Each row of a before or after table is a point. One or more steps were done to the points. Then noise was added and the rows were shuffled. The steps act on columns, c1 being the first. Write out the steps. A step turns or swaps two columns, mirrors them in a line or flattens them onto one, adds a multiple of one to another, or multiplies or shifts one. Angles are multiples of 10 degrees, from the lower column toward the higher: turns from -170 to 170, lines from 10 to 170 but not 90. Use the fewest steps. Two steps may share a column if one is a turn and the other turns, adds or multiplies; they go together, in the order done. Otherwise the lowest column goes first.

Before (14 x 3):
[[ 42  25 -22]
 [-33   2  36]
 [ 23   2 -25]
 [ -6   2  38]
 [-11  -7  21]
 [ 31  17 -60]
 [ 10   7 -28]
 [-11   3  24]
 [  8  18  19]
 [ 29  34 -41]
 [ 14  20 -53]
 [ 13 -21  36]
 [ -6  12   6]
 [ -6 -27  -8]]
After (14 x 3):
[[ 20  23   3]
 [  5  24  -2]
 [ 38  32   6]
 [  1   3   1]
 [ -7 -10  -2]
 [ 12  24   2]
 [ -7   6  -2]
 [ 22  44   3]
 [  7   9   1]
 [ 18   1   4]
 [ 18 -25   4]
 [ -5  15  -3]
 [ -6 -35  -2]
 [-26   4  -4]]
Steps: flatten c1 and c3 onto the line at 10 degrees; multiply c2 by 1.3

Before (14 x 9):
[[ 20  35 -15  23  -9  -8  19   7 -31]
 [ 40 -18 -23  31  -7 -47   3  33   7]
 [ 18   9  25  -7 -18 -10 -28  18 -20]
 [  1 -16  -9  30  -7 -22 -30  -5  39]
 [ -9  -5  40 -13 -18   0 -25   4   3]
 [ 42  19   1   5 -36  14  24  35  -8]
 [ -8 -22  14  18 -14 -17 -12 -39   2]
 [ 15  17   5  25  11  -1  14  14  -6]
 [ 41  13  -6  21 -12 -38  -7  24  27]
 [ 59  26  -4  43  -9  17   7  17 -22]
 [ 36  31 -19 -17  -4  12   8   2 -31]
 [ 16 -27  39 -15   0   5 -16  -5  10]
 [  7 -19  20  26 -17 -24 -21 -37  19]
 [ 16   0 -20 -10 -14   5 -13  42 -23]]
After (14 x 9):
[[  1   0 -33 -15 -15  24 -13   3  -1]
 [ -4  -5  29  19 -43  19 -20  23   1]
 [-15  -3 -18  -7 -21  20 -28  15   2]
 [-15   6  -3  26 -12  24 -27 -35   1]
 [ -5   0  19  24 -20  -3  14   0   0]
 [ -5   0  12  30  -3   0 -34  -3   0]
 [-12  -7   5  -9 -18 -22 -10  40   2]
 [  0  -7  51  30 -42  10 -13  36   1]
 [  0  -2  -8  42 -59 -11  12  13  -1]
 [  3   2   5 -18 -37 -19  12  -2   1]
 [-17  -1 -31 -13   5  26 -21   4  -1]
 [ 13  -1   1  25 -13   7  14  10   1]
 [-16   6  -2  18   6  19 -16 -34   0]
 [-29  -4  -3   4 -48  -4  28  29   0]]
Steps: turn c1 and c5 by -80 degrees; flatten c2 and c8 onto the line at 100 degrees; turn c6 and c7 by 20 degrees; turn c3 and c6 by 130 degrees; multiply c9 by 0

Before (11 x 14):
[[ -7   5 -31 -11  15  -8  32  -4 -17 -12  26  -4 -24  -9]
 [-12  -9   2  -9  24   4 -17  38  51 -40  26   2  11  17]
 [-20 -17  20 -17 -20 -32   3   8  50 -44  29 -12  23  -4]
 [  5 -22 -22 -15  22  16  19  12 -26 -22   2  -3  26 -33]
 [ 28  12  29 -15  -3 -10  38 -24  46  36 -11  41  -7   8]
 [-27  -3 -26 -30   0  22  15 -21 -34  12  18  24  10  24]
 [ -2  43  55  19  -4 -50  24  -1  40  24  -1  58   0  12]
 [  2  -3 -11   9 -26 -21  -8  14  39   9  24   8  18   7]
 [-11  17 -43 -31 -22  45   8   8 -15 -35  24  29   5   4]
 [ -5  11   2  -9  -7 -26 -16 -36  31   7  17  53  -3  -6]
 [ 30  -3  56  -1 -11 -43  22  -4  17  32  18  60 -24   6]]
After (11 x 14):
[[-33   1 -29 -30   0 -22  16 -40 -34 -16  19  23   2  12]
 [  8   5 -32 -11  15   9  30 -22 -15  20  27  -6 -15  11]
 [ -9 -30 -47 -28 -24 -44  10 -12 -14  27  24  28   3   8]
 [-12 -26  54  18  -2  51  24 -21  36 -19   1  57 -34  -3]
 [ -9 -15  22 -16 -22  33   1 -13  49  26  32 -14  43  19]
 [  4  -7   2 -11  -4  27 -15 -56  29  -5  20  51 -11   5]
 [ 29  -1 -21 -17  21 -16  23  -9 -24   5   2  -5  42  12]
 [  6   7  26 -18  -3  10  39 -46  45 -30 -12  40 -25 -27]
 [  9  26  54   0 -10  45  23 -22  16 -17  19  59 -26 -30]
 [ -5  -5 -11  10 -25  19  -6  -5  39 -20  22  10  12  -6]
 [-21 -12   3  -8  22  -3 -17  16  55  30  23   3  27   3]]
Steps: mirror c1 and c14 in the line at 150 degrees; turn c10 and c13 by 150 degrees; turn c2 and c13 by -140 degrees; multiply c6 by -1; shift c8 by -20

Before (10 x 32):
[[ 11 -21   3 -18  -1 -14   7  12   6  -9   4  12  -3  10   9   9  -6   1
   -3 -16  14 -18  12  -6   0 -12 -13 -17   0  -7  -3   5]
 [-16 -11  14 -15   4  11  -1  -9   3  -5  -1  13  16   7   3   9   6  -2
   24  -1  -6   9  26   9  15  -6   3  -7   9  12  12   9]
 [  5 -11 -16   1  -5   5  -3  11 -13 -11  12  -9 -18  10  -6   1   3   6
   -3  11   4 -12   9  -4 -17   6  -8 -24 -12 -16  -6 -12]
 [-10 -21   8 -13   0   9   0   6   7   1 -12 -18   4 -11 -12  15  19 -14
    6 -15   9  -9   3 -10  -6  -3  -7  12   1   4  12  13]
 [-15   1   7   3 -13   8  -4 -10  13   3  -8  -9  21  -8  15  -3  10  -8
    3  -8  -9   1   0  17  21  13   9  16   1   9  11 -10]
 [  1 -25   7 -11 -15  12  14   8   4 -17  -2   9  -4  11  11  -5  -6  -8
   13  -8  16  -2  24  -4  -5 -11  -5 -15  12  -1   7   6]
 [-25   2   9  10 -12  10 -19 -22  -5  11   4 -15   1   2  23   9  -9  -8
   -8  -3 -14  17 -13  15   9  18  13  -1  -8  18   5 -15]
 [ -5   1 -22  12 -14   5 -14  -7 -14 -21   9  -8  -9   0  -5  -7  -8   6
  -16   4  -4   1  10  -1 -25  -1  -8 -17 -29  -8  -4   0]
 [ -7   6   3  15 -10   3 -34  -9  -1   6  10  -8   2 -11  24  -3   1  -1
   -8   4  -4  17   7   8  -9  22   9   2 -16   0   0 -16]
 [ -5  -1 -11 -13 -12  -1  -2  22   8 -19  16  -3 -23  14  -5  -3  -3   1
   -4  -5  15  -3  11   0 -19 -12 -12 -22  -8 -12 -12  -1]]
After (10 x 32):
[[ -5 -25   7 -11 -15   0  14   9   5 -17  -2   9  -4  10  11   0  -6  -8
   13  -8  15  -2  24  -4  -5 -11  -5 -37  12  -1   7  13]
 [ -1   6   3  15 -10  18 -34  -9  -1   6  10  -8   2 -11  24   7   1  -1
   -8   4  -4  17   7   8  -3  22   9   5 -16   0   0  -3]
 [ -1 -11 -16   1  -5  18  -3  11 -13 -11  12  -9 -18  10  -6  -5   3   6
   -3  11   4 -12   9  -4 -12   6  -8 -61 -12 -17  -6   1]
 [ -1  -1 -11 -13 -12   7  -2  21   8 -20  16  -2 -23  14  -4   6  -3   0
   -4  -5  15  -2  11   0 -18 -12 -12 -55  -8 -12 -12  -2]
 [ -5   1 -22  12 -14  10 -14  -7 -14 -21   9  -8  -9   0  -5   7  -8   6
  -16   4  -4   1  10  -1 -23  -1  -8 -42 -29  -8  -4   4]
 [  3   1   7   3 -13   4  -3 -10  13   3  -8  -9  21  -8  15  15  10  -8
    3  -8  -9   1   0  17  24  13   9  40   1   9  11   4]
 [  5 -21   3 -18  -1  -9   8  12   6  -9   4  12  -3  10   9 -13  -6   1
   -3 -16  14 -18  12  -6  -3 -12 -13 -43   0  -7  -2 -11]
 [ 13 -11  14 -15   4  -9  -1  -9   3  -5  -1  13  16   7   3  12   6  -2
   24  -1  -6   9  26   9  13  -6   2 -18   9  12  12  14]
 [ 18 -21   8 -13   0  -6   0   6   7   1 -12 -18   4 -11 -12   4  19 -14
    6 -15   9  -9   3 -10  -9  -3  -7  30   1   4  12  13]
 [ 17   2   9  10 -12  14 -19 -22  -5  11   4 -15   1   2  23  21  -9  -8
   -8  -3 -14  17 -13  15  14  18  13  -2  -8  18   5   4]]
Steps: turn c1 and c16 by -110 degrees; turn c6 and c32 by 70 degrees; turn c6 and c25 by 20 degrees; multiply c28 by 2.5

Before (9 x 64):
[[  1  27  14  11  -5   8  -2 -31   2   2  -4   0 -15 -32 -10  20 -16  12
    6   1  -4  21  23 -21 -16  -8  -5  17 -17 -26 -12  15  29 -18 -19  -8
  -11   9  24  -1 -16   3 -10 -19   5 -20 -11  13  -1 -12  -9  -2 -10  -8
   14  39  38   8 -14 -16  -9   9   7   9]
 [  5  17  -1  29 -20   6  -6 -13  39  22 -17   3  12 -37 -24  -6   2   7
    0  -6  -6   2  24 -38   0  -9   8  29   1 -16  -8 -18  19 -15 -10 -12
  -17  22   9   5   5  21  -9 -14   4 -20   3  -3  12 -14   6   0  14  11
   18  25  19   5   8  -7 -15   4  19 -12]
 [ -9  -1  -1  10  -2   1 -11 -21  26   4   6  19  -1 -22 -30   3 -11   0
   -9 -17 -13  -1   2 -12 -32  -2 -17  11 -21 -24 -21  -5  13 -23  -9 -31
   -8   3  17  -1 -10   9 -10  -5  16  -8   4   4   7   2   2   1  -5   0
   37  31  41  17  12   1 -34   9  15  17]
 [ -6   2  -4   1  -1  13 -24 -15  17  -3 -11  -2 -15 -20  -6   5  -2   1
    0   4 -22  22  -7 -35   3 -12   4  16   6 -19 -23 -19  19 -25 -12 -10
  -16   5  18  -5  -8  11   1 -26   4 -10   3  -8   8 -13  15 -19  -9  26
   19  31  30  13  16   9 -12   2   0  19]
 [ -6 -26  -2  -7  16   6  27  32 -31  20  -1 -13   6   7  28 -23   2  11
   12  10  15 -12   1  51   3   0  14   9   9  -1  29 -22   5  29  34 -12
   -9 -20 -39 -11  -6   6   1  19 -26  30  29  13   6   7  14  16 -13  -4
  -10 -19  -8   3 -28   8 -11 -18  -9  -1]
 [  9 -31   4  -1  18   7  19  28 -13  23   3  21 -37  19  32 -14  -5  -1
   46  16  35 -19   5  17  19  12  -3  14 -13 -12  40  -1   5  16  34 -17
   11   0 -36 -17  -1  -6   7  39 -18   6  10   3  12  16   4  13  -8  -2
  -13 -21 -18   5 -25  19  -5 -15 -10   4]
 [ -3 -24 -31   4  26  12  16  13 -27  27  -1  -8   2  15  30  -5  -2   0
   24  28  24  -8  -6  17  19  11  10  -3 -36  -2  25  -4  -3  18  26 -30
    8  -1 -27 -13  14   8   2  32 -43  34  25   9 -12   8  27  34 -22  -8
    0  -6 -12  -8 -17   3 -13 -26  -9   5]
 [-15   8  -9  -2   9  19 -14 -12  20 -11 -13   6  17 -32 -26   1   1   8
    8   4  12  -4  -3 -22 -10  -9 -22  -8   6 -23  -6  10  25 -17 -19  -1
   -3   5  18   5  -5  23 -16 -17  12 -40 -16  -9  -4 -11   1  -9   7 -14
   20  14  17   5   8  -2 -27   2   0   5]
 [ 16  14  28  10   2 -41   3  -1  60 -11 -20   0 -32  14  57  18  49 -27
    6   1   5 -36   0 -18 -30 -13 -17  12 -13   0   1  24  -9 -12 -21  27
    8 -38 -21  -6 -13  -2  -5  10 -10 -20 -14  16   0  12 -15  -2  22 -14
  -14   0  15  -9  -9  -3   5 -14 -17 -38]]
After (9 x 64):
[[ -7 -24  -3  -7   8   4  27 -15 -29  19   1 -13   4  -2  28 -23   2  12
   12  10  14 -13   2  51 -27  30  15   7   8  -1  29 -20   5 -30  33 -13
  -11 -19 -39  -9  13   4   1  21 -26  30  28  13   6   8  14  17 -15  15
   -9 -19  -9   4 -28   8 -11 -18  -6  -2]
 [-15   8  -8  -2  -2  21 -15  -5  19 -12 -12   6 -11  36 -26   1   2   7
    9   3  11  -4  -3 -23  16  21 -23  -7   8 -23  -8  10  25  18 -19  -3
   -4   6  18   4  -2  23 -15 -16  13 -42 -17  -9  -4 -11   0 -10   4  14
   23  13  19   5   9  -2 -27   4   0   4]
 [ -8  -2  -2  11   0   1 -11 -14  26   3   7  21   8  19 -27   2 -12  -1
   -9 -19 -14  -2   2 -14  37  27 -15  10 -20 -25 -22  -4  14  23 -10 -31
  -10   1  15   0   4  11 -10  -6  16 -10   4   3   8   3   2   1  -5   0
   38  31  40  20  12   1 -36  10  15  19]
 [ -6   0  -5   2  17  12 -27  -2  18  -1 -12  -1   3  11  -9   5  -4   2
    1   4 -21  22  -8 -34  11  18   4  14   7 -18 -24 -20  20  24 -13 -11
  -15   5  18  -5 -14  12  -1 -26   4 -10   3 -10   7 -15  16 -19  -8 -20
   20  30  31  12  16   8 -11   2   0  20]
 [  4  17  -1  29  -7   5  -7   8  39  21 -16   2  -2  39 -24  -7   3   7
   -1  -7  -7   3  24 -39  10  21   8  29   2 -14  -9 -18  18  15 -10 -13
  -17  22  10   4  -5  23  -9 -13   5 -21   4  -5  12 -12   5  -1  15 -20
   18  27  18   6   7  -7 -13   5  19 -12]
 [ 16  14  28  11  -6 -42   4 -24  62  -9 -20   2  25 -29  57  19  51 -27
    8   1   5 -35   1 -18  20  17 -18  13 -12   0   2  24  -9  13 -23  26
    7 -41 -20  -6  13  -2  -7  10 -11 -22 -15  15   0  11 -14  -2  21  14
  -11  -1  16 -11  -8  -2   6 -16 -17 -39]
 [ -1 -25 -32   4  16  11  18  16 -26  26  -1 -10  12 -12  30  -4  -2   1
   26  26  21  -8  -7  18 -21  42   9  -2 -36  -3  27  -5  -4 -16  25 -30
    7  -2 -27 -10   2   8   4  32 -44  33  23   7 -12   8  26  33 -21  23
    4  -4 -11  -6 -18   3 -15 -25  -9   5]
 [  0  26  13  11 -10  10  -1 -11   2   1  -3   2  14  20 -11  21 -18  14
    7   0  -6  22  23 -19  34  21  -6  16 -18 -26 -14  14  29  20 -18  -9
  -11  11  24   0 -16   2  -9 -20   5 -18 -11  13  -1 -12  -9  -2 -10   1
   16  35  39   8 -14 -18 -10  11   5   7]
 [  8 -30   3   0  13   8  19  -5 -12  25   3  20  50 -37  32 -14  -6  -2
   46  17  34 -17   5  14 -34  43  -6  12 -14 -13  41  -2   5 -17  33 -18
   12   1 -35 -17   3  -6   8  39 -19   5   8   1  12  15   4  13  -8  13
  -13 -21 -16   5 -24  19  -6 -17 -10   4]]
Steps: mirror c5 and c54 in the line at 20 degrees; turn c8 and c25 by -130 degrees; turn c8 and c41 by -60 degrees; turn c13 and c14 by 150 degrees; add 0.7 times c44 to c13; shift c26 by 30; multiply c34 by -1
